Rows are points. Each copy is the shape, with its points in the same order, turned, moved and blurred by noise. Some copies are also mirrored. Which?

Shape:
[[-1.9 -1.7 -0.4]
 [-0.4 -2.4 -4.0]
 [-3.0 -3.1 -3.0]
 [ 2.6  2.7 -2.7]
 [ 1.1  5.5  3.4]
 [ 2.5 -2.1  6.5]
 [ 0.0  3.6  4.3]]
Copy 1, 7 rows:
[[-0.7 -1.0  0.9]
 [-1.2 -2.0 -3.6]
 [-3.4 -2.1 -1.7]
 [ 2.4  3.3 -2.9]
 [ 4.8  5.0  2.8]
 [ 7.7 -3.6  4.1]
 [ 4.3  2.9  3.9]]
Copy 1 is: only turned
Copy 2 (7 x 3):
[[ 0.1 -1.0  2.1]
 [-3.0 -2.4  0.5]
 [-3.0 -2.0  3.1]
 [-1.2  1.0 -3.9]
 [ 4.6  4.7 -2.3]
 [ 7.5 -2.9  0.2]
 [ 5.1  3.3 -0.2]]
Copy 2 is: only turned
Copy 3:
[[ 0.6  1.0  3.0]
 [ 2.6  2.6  5.3]
 [ 0.2  2.1  5.7]
 [ 4.8  4.4  0.0]
 [ 1.4  2.1 -5.5]
 [ 2.3 -4.9 -2.2]
 [-0.2  0.6 -4.4]]
Copy 3 is: mirrored

Shape, 9 rows:
[[ 2.0  6.0 -2.6  4.5]
 [-2.3 -3.6  4.5  5.5]
 [-2.4  5.1 -0.8  3.8]
 [ 0.1  0.7  4.1 -3.3]
 [ 2.5 -2.2  5.0 -3.5]
 [ 2.4  1.2 -4.7  4.1]
 [ 1.1  5.5  1.2  1.0]
 [-3.7 -0.8 -2.8 -1.7]
 [-0.5  0.0  1.9  0.9]]
Copy 1:
[[-5.0 -5.2 -2.3  0.4]
 [ 5.1 -5.8  5.6  1.8]
 [-4.8 -5.1  2.8 -0.1]
 [ 2.0  0.8  2.5 -4.5]
 [ 5.9  1.4  1.3 -3.3]
 [-2.7 -2.5 -2.2  4.6]
 [-3.0 -3.3 -0.3 -3.0]
 [-2.1  2.2  4.7  2.4]
 [ 1.1 -1.9  2.6 -0.3]]
Copy 1 is: mirrored
Copy 2:
[[-3.9  2.7 -5.8  0.4]
 [ 5.8  3.3  0.1 -5.3]
 [-2.0 -0.4 -5.6 -3.0]
 [-2.6  0.1  4.5 -4.1]
 [-1.2  2.6  7.2 -3.1]
 [-0.5  2.5 -3.9  3.7]
 [-5.0  1.7 -1.8 -2.8]
 [ 1.1 -4.3  0.6  0.3]
 [ 0.0  1.1  0.9 -2.6]]
Copy 2 is: mirrored
Copy 3 (9 x 4):
[[ 5.3 -0.8  6.5  2.1]
 [-5.7  5.2  3.6  0.6]
 [ 4.7  3.3  4.8  0.2]
 [-1.0 -0.6 -0.1 -5.1]
 [-4.3 -2.7 -0.6 -4.3]
 [ 2.9 -1.7  3.5  5.3]
 [ 3.2 -0.6  4.4 -2.5]
 [ 2.1  2.3 -3.5  1.4]
 [-1.2  1.2  1.4 -1.1]]
Copy 3 is: only turned
Copy 4:
[[ 3.2  4.0  5.0  2.4]
 [-3.0 -5.2  5.3 -1.2]
 [-0.9  4.0  5.5  0.9]
 [-0.1 -0.5 -1.0 -5.2]
 [ 1.3 -4.2 -2.4 -4.8]
 [ 2.2  1.3  2.7  5.6]
 [ 2.5  3.1  3.3 -1.9]
 [-4.2  1.7 -2.0  1.9]
 [-1.0 -1.1  1.3 -1.4]]
Copy 4 is: only turned

Shape, 11 rows:
[[ 1.2  0.6 -1.9 -1.1 -0.8  5.1]
 [-2.1 -1.3  4.5 -3.5 -2.4  1.0]
 [ 3.1  0.3  2.6 -2.1 -1.7  3.4]
 [ 1.4  3.1 -2.3  0.1  5.0 -7.1]
 [-3.8 -3.1  2.9 -4.0 -1.9  0.8]
 [-0.4 -3.1  3.0 -2.8 -0.3  3.9]
 [ 3.0  4.5  0.8 -1.2  6.3 -5.1]
 [-2.2 -1.7  1.6  5.3  6.4 -4.2]
 [-0.2  6.4  0.0  1.1  3.2  4.4]
 [ 2.9  5.4 -0.2  1.2 -1.3  1.7]
 [-0.5 -0.6  1.1 -1.3  0.5  4.3]]
Copy 1:
[[-4.0 -6.1  0.1  1.7  2.2  1.8]
 [ 1.9 -2.0  0.7  6.4  3.0 -0.8]
 [-0.7 -4.5  2.4  3.2  2.5  2.6]
 [-0.7  1.2 -0.2 -6.9  0.6 -4.1]
 [ 1.4 -2.0 -1.0  7.8  1.8 -3.4]
 [-1.0 -3.4  2.2  5.7  3.4 -2.1]
 [ 0.9  0.9  2.1 -6.6  3.4 -2.7]
 [-5.5  6.2  3.1 -0.5  0.8 -5.2]
 [-5.4 -1.0  0.3 -1.2  7.1  3.1]
 [-1.2 -2.6  0.8 -1.5  1.8  4.7]
 [-3.8 -3.8  1.0  4.5  3.6  0.5]]
Copy 1 is: mirrored
Copy 2 (11 x 6):
[[-3.2  0.2  2.6  4.6  4.0  1.7]
 [ 2.3  0.3  5.0  2.9  1.9 -4.6]
 [-1.1  1.4  4.9  2.2  5.3 -1.1]
 [-2.1 -0.4 -6.3 -4.7  1.2 -1.6]
 [ 3.2 -0.6  3.4  4.6  0.7 -4.0]
 [ 1.3 -2.1  5.0  3.9  3.6 -1.5]
 [-3.4 -1.9 -3.9 -5.6  3.6 -3.6]
 [ 0.8 -5.4 -0.7 -5.8 -3.0  1.2]
 [-8.9 -0.6  2.3  0.8  1.4 -1.0]
 [-5.8  3.7  1.4 -0.4  3.0  0.2]
 [-1.8 -1.8  3.8  3.0  2.6 -0.8]]
Copy 2 is: mirrored
